Each row of a before or after table is a point. The points were changed in one or more steps. Then noise was added and the rows were shuffled. The steps act on columns, c1 being the first. Name the steps. A step turns or swaps two columns, mirrors them in a line or flattens them onto one, adds a multiple of one to another, or multiplies or shifts one. Angles are multiples of 10 degrees, from the lower column toward the higher: turns from -170 to 170, lines from 10 to 170 but not 90. Use the fewest steps. Two steps may share a column if one is a turn and the other turns, adds or multiplies; they go together, in the order done. Otherwise the lowest column goes first.

Before (14 x 3):
[[ 1.6 -3.6  2.5]
 [ 1.0  3.9  3.4]
 [-3.7  0.1  1.2]
 [-0.1 -2.9  5.1]
 [-4.3  8.0 -1.5]
 [-1.0  3.9 -3.1]
 [-3.7  1.2  4.9]
 [ 1.6 -2.3 -3.4]
 [-0.3 -4.1  2.4]
 [ 3.9  5.1 -1.0]
 [ 4.4 -2.8  4.2]
 [ 3.2  1.2  3.5]
 [-1.5 -2.4 -3.1]
 [ 4.0  2.7  2.5]]
After, 14 rows:
[[-3.0  2.3 -4.2]
 [ 3.9  0.5 -0.7]
 [-1.4 -7.5 -2.8]
 [-0.2  7.4 -3.4]
 [ 1.0 -5.8 -5.4]
 [-4.2 -5.8 -4.7]
 [-3.9 10.2  0.2]
 [ 0.3 -8.2 -2.5]
 [-1.8 -4.5  2.9]
 [ 0.5  7.9  3.3]
 [-3.2  5.5 -2.9]
 [ 3.8 15.7  2.0]
 [ 1.2 -4.7  3.3]
 [ 4.8  2.1 -4.1]]
Steps: turn c1 and c3 by -170 degrees; multiply c2 by 2

Before (9 x 6):
[[-5.6 -6.3  1.9  6.1  0.5  2.4]
 [-4.9  1.0  3.8  2.2 -0.5  1.9]
 [ 9.1  3.5 -2.0  3.3 -0.5 -4.4]
 [-2.5  1.0  0.2  2.1 -0.8 -0.4]
 [ 2.8 -0.5 -3.0 -1.9 -6.0 -0.9]
 [-7.5  1.5  2.9  4.2 -2.3  4.5]
 [ 6.4  3.0 -2.3  0.4 -1.9  2.9]
 [ 4.0 -7.3  1.6 -1.4  2.8 -2.3]
 [-3.5  4.4 -8.5 -0.3  5.8 -3.1]]
After:
[[  6.5   0.1   2.7  -2.5  -5.3   2.5]
 [  2.4  -2.7   1.6  -2.5 -10.7  -3.6]
 [ -5.3   2.2  -7.1  -2.9  -0.4   2.6]
 [ -2.9   2.0  -0.4  -2.7  -0.7  -0.8]
 [ -5.4   4.2  -2.0   1.4  -2.7   2.7]
 [  4.0  -3.3  -5.8   2.0   7.8  -1.0]
 [ -7.3   5.2  -2.2  -0.1  -8.1   4.3]
 [ -3.9  -2.4   7.1  -7.1  12.9  -1.6]
 [  9.3   2.8   2.3  -5.1   2.5  -4.3]]
Steps: turn c3 and c4 by 130 degrees; turn c2 and c3 by 60 degrees; turn c5 and c6 by 20 degrees; multiply c5 by 2

Before:
[[-0.5 -0.3 -2.4 -1.1 -1.4 -5.6  1.8 -1.9  0.5]
 [ 8.8  5.9  5.7 -5.4  5.5 -2.6  0.9 -7.8  3.5]
 [-4.4  1.7 -0.8 -0.9 -6.2  1.0  1.0  0.2  0.2]
 [-5.7 -6.0 -1.9 -6.5 -3.8  0.0 -0.7  3.6  2.4]
 [ 2.4 -6.2  0.7 -8.7  1.0  2.3  1.8 -5.0  1.0]
 [ 4.1  0.5  0.6  5.0 -1.2 -5.6  2.5 -1.7  1.1]
 [-1.5  2.1 -5.2  0.8 -2.1 -2.6 -1.6  0.9  1.2]
 [-3.5 -1.8 -4.1 -2.8 -2.8  1.2  5.2  4.1 -2.4]
 [ 6.8 -2.9  3.7 -3.5  1.8  3.0 -1.8 -3.6  1.2]
 [ 0.0  2.1  3.9  2.3  8.8 -2.3  0.1 -5.8  1.4]
 [ 5.2  3.9  3.2 -1.2  4.6 -3.1  1.1  0.5  3.9]
 [-0.5 -2.3 -2.9 -7.6 -3.7 -0.3 -2.3  2.7 -5.3]
 [ 4.2 -0.5 -1.3 -4.0  7.0  3.1  0.2 -6.0  4.8]]
After:
[[  1.3   3.7   0.2   1.3   2.1  -8.3  -4.3   1.0   0.7]
 [ -5.2   0.3   1.4   1.9  -3.6  -6.9   4.0  -7.8   0.8]
 [ -3.3   0.1  -2.2   5.4  -1.2 -16.6   1.0   2.9  -0.8]
 [-10.8   3.7   1.5  -4.1  -6.4  -7.8   7.4  -2.5   5.1]
 [ -1.6   0.2  -2.5  -1.1   2.5 -16.7  -2.0   1.0   0.6]
 [  5.9  -5.8  -0.5  -5.3   4.7  -0.2  -4.5   0.6   4.0]
 [  2.3  -1.9   0.8  -9.3   1.4  -0.3  -3.9   3.5  -2.5]
 [ -6.7  -3.8   3.2  -3.7  -4.0   8.8   1.7   0.9   2.7]
 [  1.3   2.1  -1.8  -0.5   7.0   2.7   0.1   2.4   0.6]
 [ -5.4  -5.9  -2.8  -8.5  -0.2   7.1  -0.4  -1.5   3.8]
 [ -2.0   2.7   0.5  -0.1  -6.5  -8.8   5.0  -0.9   4.6]
 [ -7.4  -0.6  -0.6  -2.8  -5.2   8.8  -1.6  -5.1   5.5]
 [  5.7  -0.4  -6.0  -3.7   3.0   3.6  -2.7   0.7  -0.8]]
Steps: turn c1 and c8 by -120 degrees; turn c5 and c8 by -130 degrees; turn c2 and c3 by 20 degrees; turn c3 and c7 by 70 degrees; turn c4 and c9 by -20 degrees; multiply c6 by 3

Before, 11 rows:
[[ 2.1  4.8  8.1  1.1  2.4  0.2 -4.8  3.4  5.6  2.4  3.1 -1.7]
 [ 4.3  8.9  3.5 -4.3  3.7 -7.0 -3.4 -2.4 -9.0 -2.5 -3.2  9.3]
 [-3.3  3.3 -3.9  0.0 -4.8 -7.2  2.4  5.9 -0.1 -3.5  0.4  6.2]
 [ 3.2 -0.1 -2.2  1.9 -5.6 -4.0 -1.4 -1.0 -0.7  1.2 -6.9  8.0]
 [-0.1  4.6 -2.2  1.2  1.0  1.7 -0.5  2.3 -6.3 -0.5 -5.3 -0.2]
 [ 4.3  0.6  0.4 -3.3  5.9 -3.4  5.6  5.7 -4.4  3.1 -4.6 -4.1]
 [ 5.5 -1.7 -1.9  3.9  6.3 -1.0 -4.8 -0.8  2.3 -0.7  0.2 -0.3]
 [ 0.8  2.3 -4.4  4.2 -2.7  5.4  5.2  5.0 -8.9  0.9  0.3  4.7]
 [ 1.4  4.6 -0.3  3.7  3.7 -4.0  4.3  1.8 -0.8  0.1 -6.3  0.3]
 [ 4.4  8.9 -2.8 -0.7 -3.9 -3.7  2.7  1.1 -3.6  8.9 -0.3 -9.0]
 [ 0.7 -1.2  0.8  3.9  4.9 -2.2 -2.4 -4.2 -5.8 -3.2  0.1 -0.1]]
After (11 x 12):
[[-0.5 -1.6 -1.8 -4.3  6.3 -1.1 -3.6  0.6 -1.1 -3.8 -0.1 -1.2]
 [-0.6  4.1  8.1 -3.2  2.7  0.0 -0.4  1.5 -6.8 -5.7  2.8  3.2]
 [-1.3  4.1 -2.3  1.1  0.8  1.6 -0.8 -0.2  8.8  0.1 -4.8  2.3]
 [-4.4 -1.6  0.3 -1.7  5.3 -2.2 -3.5  0.2  6.3 -0.7  0.5 -4.3]
 [ 8.3  9.4 -2.8  1.4 -3.5 -4.0  9.5  9.3  3.4 -2.0  0.0  1.2]
 [ 1.9  3.6 -3.7  0.1 -4.5 -7.3 -2.0 -5.7 -0.7  4.1  0.7  6.1]
 [-1.6  0.7  0.4  4.2  6.2 -2.8  5.2  4.5  5.4  3.7 -4.7  5.4]
 [ 8.6  0.1 -2.1 -1.7 -5.9 -4.4  0.6 -7.5  4.8 -1.6 -7.2 -0.7]
 [-2.0  4.3 -0.5 -3.7  4.2 -4.0  2.7 -0.3  5.2  3.7 -6.2  1.1]
 [ 0.8  9.2  3.9  7.0  3.8 -6.7 -4.0 -9.1  7.7 -1.6 -3.1 -2.5]
 [ 3.6  2.0 -4.3 -0.4 -3.2  5.8  3.2 -4.6  9.8  4.6  0.3  4.8]]
Steps: add -1 times c5 to c1; turn c4 and c9 by 160 degrees; add -0.5 times c11 to c9; mirror c7 and c10 in the line at 30 degrees; turn c8 and c12 by 90 degrees
